Rows are points. To make a cloud, some directions were put in groups of two or more. Within a group, all points are equally far from the middle, so they leave a hole (a ring in 2 directions, a hollow ball in 3). The other directions are filled evenly. Then the cloud was stretched, turned, moved and blurred a little. How many holes are there, and how many directions does each take, smallest first?

Cloud (15 x 2)
-43; -25
-35; 34
9; -49
0; -50
26; 37
-41; -28
4; -50
-48; 8
-30; -40
-33; -37
45; 3
-40; 29
36; -31
44; -18
-39; -32
Holes: 1 (2)

Cloud (19 x 3)
-11; 40; 40
-62; -10; -17
4; -9; -84
-26; 59; 3
-57; 37; -64
-38; 8; 2
18; -11; 13
-26; -16; -21
15; -64; -18
-4; -37; -26
6; -33; 8
9; -50; 12
-41; -38; -3
48; 64; 9
-13; -32; -33
5; 21; -22
14; 13; -43
22; 66; 16
-65; -23; -35
Holes: 0

Cloud (30 x 4)
32; 24; -20; -59
19; 43; -58; 31
41; 46; -47; -42
15; -5; 59; 23
0; 3; 16; 64
9; 59; -56; -29
35; 19; 55; -2
-6; -5; -68; -25
-10; 25; -19; 57
-19; -5; -80; 9
23; 48; 41; -29
-47; 2; -7; -4
-9; -35; 43; 29
24; -7; -59; -24
44; -1; 21; 32
14; -23; -56; -14
11; -40; -41; 20
20; -39; -30; 32
14; 11; -41; -53
1; -31; 15; -25
26; -7; 57; 10
-33; 33; 4; 17
12; 51; -71; -5
9; -25; 24; 57
-43; 0; -38; -9
17; 57; 18; -44
37; 9; 29; -42
9; 16; 58; 24
-3; -36; 44; 20
32; 63; -49; -22
Holes: 1 (4)
